Every row gives one point. Each table stands for the endless flat space through its points: a line for two points, a plane for three, and so on. Write the one point that lies in both, or say that there is none.
In the rows, 128 means zero.

First (2 x 3):
[[151 122 155]
 [151 138 135]]
Second (2 x 3):
[[151 151 148]
 [151 123 144]]
They share: [151 130 145]

First, 5 rows:
[[117 119 152  95 121 117]
 [123 122 180 133 145 145]
 [135 114 154 120 128 119]
 [124 118 146 128 168 149]
 [141  99 174 138 135 123]]
Second (2 x 6):
[[141 128 142 143 147 141]
 [144 130 136 149 144 143]]
They share: [138 126 148 137 150 139]

First (2 x 9):
[[142 123 156  92 114 132  98 139 132]
 [138 120 158  86 117 128  97 132 125]]
Second, 2 rows:
[[144 135 158 110 105 138  99 157 144]
 [168 111 134  86 117 146 103 141 152]]
They share: [150 129 152 104 108 140 100 153 146]

First, 2 rows:
[[132 131 106 119 136 138 126 124 112 122 152  99]
 [134 128 101 120 135 142 120 121 111 119 150  95]]
Second:
[[126 142 107 126 139 122 144 121 117 129 146  97]
 [136 122 117 106 134 152 114 136 107 119 166 112]]
They share: [130 134 111 118 137 134 132 127 113 125 154 103]

First (3 x 18):
[[126 142 152 146 125 119 101 107 121 100 127 101  94 111 132 113 104 123]
 [147 147 143 149 129 130 118 118 120 127 161 118 105 102 131 122 101 123]
 [122 142 168 174 149  95 113  83 145 112 131 153 130  87 136 137  96 103]]
Second (3 x 18):
[[127 129 155 127 138 126 124  93 104 129 138  91 123 131 109 126  73  92]
 [131 163 136 172 145 139 125  99 127 130 147 123 107  92 136 147 106 101]
 [133 153 149 163 135 123 112 102 125 117 138 121 108  95 136 126 100 110]]
They share: no point

First:
[[135 100 108 156 116  75 116  91 158 132 165 108 173 135 107 116 139 169
  107 140 163 119 116 133]
 [156 111 111 158 114 109  99 122 127 139 162 106 152 137 100 107 128 154
  142 136 139 134 112 115]
 [126  97 105 138 134  93 113 100 137 129 156 126 158 117 122 137 142 148
  128 128 163 140 104 127]]
Second (5 x 24):
[[122  96  86 171 103 107  85 111 104 123 176 112 186  98 106 122 152 138
  159 118 133 105  88 147]
 [134 108  96 172 124 105  68 121 122 126 164 134 181 104 120 121 153 134
  158 120 148 116  98 126]
 [147 115 135 118 141 111 125 108 141 130 138 113 126 123 109 127 108 142
  121 132 168 160 127  93]
 [124  82 131 147 115  84 112 128 116 106 158 106 133 115  84 135 133 151
  126 128 122 119 100 146]
 [153  89 135 136 141  53  87 152 123 114 150 143 120 143 119 147 146 144
  119 144 116 154 101 135]]
They share: no point

First:
[[136 107  84 104 107 119 138 160 120 108 157 113 152 123  86 138 156 152
  110 132 165 141 141 113]
 [141 107 119 129 102  89 143 130 130 123 127 143 147 148 121 123 141 152
  110  97 135 111 166 133]]
Second, 2 rows:
[[139 114 110 117 103 106 139 144 126 114 134 126 142 137 105 130 140 156
  108 111 145 119 157 124]
 [139  86  90 125 107  86 147 136 126 126 154 146 170 141 113 126 168 140
  116 111 153 135 153 128]]
They share: [139 107 105 119 104 101 141 142 126 117 139 131 149 138 107 129 147 152
 110 111 147 123 156 125]

First (5 x 24):
[[133 141 170 100 167 117 110 135  82 116 146 123 145  93 134 150 106 151
  143 135 109 107 136 171]
 [124 138 178  99 162 113 103 151  88 114 147 118 139 105 134 139  91 152
  147 152  97  94 136 175]
 [105 140 168 118 133  85 117 116 119 147 103 132 104 110 163 130 130 130
  110 113  99 102 147 136]
 [149 146 174 100 177 123 113 128  67 109 145 130 162  78 137 162 108 152
  144 125 119 114 135 178]
 [126 148 119  94 146 114 128 108 103 120 155 108 117 102 116 151 136 142
  145 118 123 117 123 147]]
Second, 2 rows:
[[126 148 129 104 153  93 112 110 101 125 131 133 109 113 128 139 124 144
  134 118 111 104 120 156]
 [102 120 157  96 149 117 120 122  97 141 155 105 125 101 116 155 128 148
  146 134 115 128 144 132]]
They share: no point

First, 5 rows:
[[110 197 100 120 112 122 140 122 164 104 134 172 168 131 112 169 125 154
  163 165 163 126 130 147]
 [110 108 135  74 115 101 129 134  94 124  93  88 147 136 125 134 114  82
  127 125 121 137 154 102]
 [118  97 126  90  93  97 119 128 101 121  95  85 129 146 126 146 114  66
  115 123 136 120 131  99]
 [114 166 103 132  82 162 106 100 163  97 112 141 150 129 129 129 165 138
  155 131 162 133  99 124]
 [111 142 142  91 139 131 136 136 121 110  85 109 183 139 123 102 150 119
  167 123 117 165 157 107]]
Second, 4 rows:
[[ 92 146 124 114  85 134 114 104 124 120 119 117 141 126 135 136 132 117
  131 138 150 126 128 118]
 [ 94 138 113 106  94 135 127 106 122 122 109 119 140 138 135 133 138 105
  141 133 146 129 135 113]
 [122 134 103  90 116 113 137 130 122 114  97 127 158 158 123 147 142  93
  169 135 126 135 133 123]
 [ 89 137 112 111 102 131 136 120 111 129 108 125 136 142 138 119 137 102
  144 135 135 123 147 110]]
They share: no point

First, 2 rows:
[[ 99 110 143 119 142 121 121 143 136 105 101 134 118 110 135 131 129 114
  154  97 128 164 127 139]
 [107 110 151 147 134 133 129 119 160 105 109 158 142 138 107 107 125 130
  150 113 136 148 131 147]]
Second:
[[112  95 145 156 116 155 114 154 139 114  97 165 107 115 115 113 139 128
  187  74 156 164  95 128]
 [104  94 139 144 142 130 107 117 135 104 103 148 147 147 125 119 130 110
  140 102 124 172 128 138]
 [ 89  87 166 149 145 132  94 119 150 137  94 179 143 129 108 142 120 117
  149  98 110 190  96 130]
 [109 146  62 128 151 119 160 148 133 107 105 107 114 133 120 120 128 100
  117 136 152 127 153 115]
 [115 119 123 143 154 145 138 157 156 134  96 142 104 109 110 115 116  95
  133 143 138 148 106 149]
 [128 109 131 144 138 155 136 160 147 104 101 129 101 115 123  91 129 100
  149 128 152 140 117 166]]
They share: no point

First (5 x 24):
[[172 124  96 126 125  98 117 156 168 119 138 138 103 118 118 113 138 127
  108 160 145 125 124 140]
 [146 164 115 113 147 109 135 159 138 169 104 161 109 147 190 110 139  89
  119 134 184 152 126 108]
 [155 170  97 132 129 117 118 143 145 163 121 159 122 162 193 118 146  81
  135 135 175 161 134  95]
 [147 152 119 108 151 103 134 171 137 153 107 151  92 126 165 100 136 103
  105 135 179 135 118 129]
 [152 146 109 119 141 106 111 177 135 121 131 128  70 105 127  86 139 113
   95 128 163 116 111 150]]
Second:
[[146 163 105 144 144 127 131 166 154 147 141 131  97 120 144  99 124 114
   89 154 148 128 146 108]
 [141 166 102 153 147 132 137 172 157 148 142 123  90 115 148  92 118 120
   83 165 149 121 154 106]
 [179 156 113 118 127 116 105 143 132 145 141 174 126 128 131 130 142  90
  110 107 150 158 109 103]
 [157 144  81 102  95 120 119 125 160 163 111 142 100 136 163 136 140 106
  126 145 182 178 107  93]]
They share: [150 153 106 119 132 115 121 149 155 148 132 140 107 135 141 115 138 104
 106 138 151 147 129 113]

First:
[[126 133 179 145 137 126 121 107 156 153 141 110 108 100 157 111 113 116
  159 115 148  96  93  85]
 [122 132 173 147 140 117 121 110 152 142 157 137 124 115 171  98 100 129
  150  91 154 104  84 116]
 [116 113 143 129 127 128 121 139 132 115 139 132 134 106 143 117 105 124
  147 111 142 116 109 103]]
Second (3 x 24):
[[140 132 131 105 116 135 148 143 131 133 142 122 130 100 153 110 106 120
  132 109 118 116  60 107]
 [133 128 139 115 121 132 139 138 134 131 142 124 129 102 152 111 106 121
  138 109 127 114  74 105]
 [112 124 147 117 144 135 120 135 147 105 154 146 138 116 141 134 130 136
  132 129 142 116  88  83]]
They share: [119 120 155 135 131 126 121 128 140 127 142 128 127 106 150 113 106 123
 150 109 145 110 102 101]

First (5 x 24):
[[ 96 161 114 108 148 145 115 150 123 120 172 146  97  97 108 106 129 153
  135 134 144 131  86 125]
 [116 112 136 117 117 152 160 100 156 145 129 100 144 124 140 110 142 143
   96 142 121 164 127 144]
 [140 155 189  90  72 125 124 107 183 159 158 120 126 128 131 120 165 168
  105 124  72 139 110 170]
 [129 131 143  95 116 131 135 109 152 146 143 107 136 106 142 103 138 163
  113 131 109 147 106 142]
 [118  98 126 117 135 138 154 134 136 139 133 106 120  92 148 100 122 119
  134 140 133 186 133 148]]
Second:
[[106 181 136  94 130 170 141 139 132 115 184  98 151 114 162  82 121 126
  141 118 137 149 101 134]
 [108 134 109 101 114 134 141 124 125 143 167 104 123  89 143 114 131 137
  129 135 145 155  94 116]
 [114  75 103 127 169 121 128 103 144 142  91 142 108  93  97 108 129 188
   89 157 124 147 110 135]
 [ 94 106 101 135 170 132 107 114 153 127 109 146 127  83 113  88 113 173
   93 141 117 151  88 142]
 [110 101 111 123 175 135 126 105 146 124 103 138 126 105 105  88 117 182
   97 153 118 151 114 149]]
They share: [111 129 118 107 140 143 138 122 134 133 145 115 127 101 133 101 128 152
 119 137 135 149 104 129]

First:
[[139 116 108 131 147 137 127 131 113 110 117 121 144 125 152 156 118 108
  100 116 151 141 155 102]
 [139 112 104 131 146 135 128 118 129 110 108 110 156 138 154 140 125 112
  112 104 148 135 163 116]
 [155 104 112 147 134 151 148 114 113 118 104  98 148 110 154 156  97 120
  120 112 136 151 139 100]]
Second (2 x 24):
[[144 108 101 128 146 138 130 124 112 114 105 112 141 132 155 143 129 102
  116 103 148 146 157 108]
 [140 112 101 138 140 138 136 128 124 116 117 126 153 122 143 155 117 112
  104 111 144 138 157 100]]
They share: no point

First (6 x 24):
[[137 136 164 134 112 132 137 148 119 124 145  70 113 156 100 182  90 155
  137  96 136 157 127 118]
 [164 173 170 147 116 116 126 160  89 111 152  99  99 163 123 165 111 153
  150 106 132  94 131 137]
 [135 148 161 112 126 127 160 138 108 140  91 126 159 114  99 155 110 100
  141 101 109 152 147 128]
 [136 157 138 119 108 138 158 136 127 121  98 125 163 125 123 149 107 115
  116 120 102 148 133 101]
 [111 138 130 136 106 162 151 134 137 102 107 112 145 134 134 142 102 131
   91 126 104 151 131  74]
 [177 189 160 145 103 111 133 161  98 108 152 103 112 167 131 166 105 155
  148 114 125  94 125 134]]
Second:
[[124 151 165 135 122 150 127 156  95 118 119  92 131 146 112 152 129 147
  123 108 118 120 132 109]
 [145 151 150 138 116 129 133 141 113 109 137 110 110 146 130 158 108 138
  126 114 127 120 129 112]]
They share: [138 151 155 137 118 136 131 146 107 112 131 104 117 146 124 156 115 141
 125 112 124 120 130 111]

First:
[[154 110 179 150 102 156 148 156 159 132 145 115 164 123 141  98  96 142
  140 110 168 101 150 141]
 [143  86 146 165 101 187 147 133 163  91 112 151 125 127 146 127  79 172
  115 119 134 136 181 130]
 [110 115 128  97  82 142 148 162 144 132 110  94 154 125 156 130  95 130
  108 123 119 127 141 178]
 [143 106 146 163 109 163 141 119 167 101 122 135 125 119 136 115 101 174
  105 113 128 160 173 122]
 [107 150 136 127 132 131 153 151 137 132 167 102 128 142 141  78 143 167
  150 132 172 154 117 134]]
Second:
[[111 117 127 128  82 128 163 123 160 158 106 101 158 137 137 122 120 184
  112  95 154 128 171 145]
 [ 97 133 168 139 122 170 126 153 138  92 130 101 150 132 124  83  85 108
  135 124 135 159 157 176]
 [151  86  97 115  98 154 139 144 134 126 129 139 131 112 162 116  78 174
  135 115 129 152 155 160]
 [149  98  99 116  93 156 151 146 138 125 134 125 136 126 181 127 100 177
  132 130 137 148 150 155]
 [138 127 147 133 106 167 157 164 151 102 151 106 136 140 182 124 124 146
  125 156 145 133 128 140]
 [ 84 163 162 140 100 149 162 130 165 130 125  54 174 169 157 129 143 136
  108 133 156 138 172 163]]
They share: [126 116 143 132 103 152 148 148 151 121 130 114 141 128 146 111 104 153
 123 121 142 135 148 147]

First, 7 rows:
[[152 159 120 129 107 150 142  89 134 148  98  68 182 157 159 118 167 133
  166 133 151 109 143  92]
 [173 125 120 146 100 137 162 129 102 121 143  98 128 124 152 148 144 182
  135 161 128 145 144 144]
 [173 136 106 144 104 134 170  97 104 119 132  73 154 156 145 135 168 174
  162 139 128 144 148 155]
 [149 233  95  82 140 180 158 105 144 123  90 107 163 165  86 111 188 155
  113 139 110 105 110 142]
 [144 180 113 162 122 164 171 130 134 144 126 142 102 116 135 181 162 170
  100 140 100 123 129 112]
 [170 166 133  90 116 164 133 138 119 113 107 106 158 121 127 110 130 155
  109 168 135 110 126 115]
 [149 151 146 150 109 163 134 129 134 149 104 121 140 103 169 154 126 133
  115 144 136  98 140  53]]
Second:
[[136 169 121 140 113 163 161 120 129 154 118 108 152 130 142 133 149 154
  131 150 150 132 136  99]
 [131 176 126 144 117 167 168 121 132 158 118 114 157 127 137 129 144 154
  127 145 156 138 136  93]]
They share: no point

First, 6 rows:
[[ 98 140 130 137 162 112 103 124 124 121 129 132 165 105 109 108 138 140
  129  99 126 134 129 137]
 [115 120 130 167 184 145  95 137 100 122 125 165 200 100 133 113 129 150
   78 118 130 117 102 123]
 [ 95 145 107 133 151 122 106 112 135  97 105 126 158  88 119 103 169 105
  132 108 120 131 132 119]
 [157 163 177 143 155 118 139 142 125 110 168 138 130 108  82  98 131 119
  131  99  99 115 167 104]
 [153 132 152 170 160 112 115 127  99 153 150 171 155 120  88 103 133 116
   91 102 138 111 145 137]
 [123 148 154 142 162 108 121 131 119 127 156 141 151 116  94 105 127 136
  127  96 118 129 143 135]]
Second (7 x 24):
[[ 85  83 111 169 124 142 134  75  97 127 151 127 163 140 132  73 162  98
   97 122  91 111  92 116]
 [139 184 109 135 168 117 130 145 101 127 131 162 166 113  95 101 147  98
  100  67 163 174 146 155]
 [ 91 109 130 156 149 110 111  77 137 138 149 119 145 113 104  96 153 105
  127 134  85  94 135 121]
 [105 134 108 142 151 117 112  95 132 138 144 133 153 126  92 105 142  99
  125  99 109 131 129 127]
 [107 136 120 146 144 129 127 119 106 122 141 155 167 126 106  95 154  95
  107  85 130 146 109 131]
 [ 95 131 114 132 144 125 106 113 136 122 146 151 162 136  89 107 146  98
  121  84 114 135 107 128]
 [155 145  95 157 143 126 123  99 101 115  98 139 143 104 120 129 122 122
  149  94 132 152 130  92]]
They share: [117 143 128 146 156 114 117 117 120 120 133 146 154 107 105 103 151 109
 118 104 124 127 137 132]
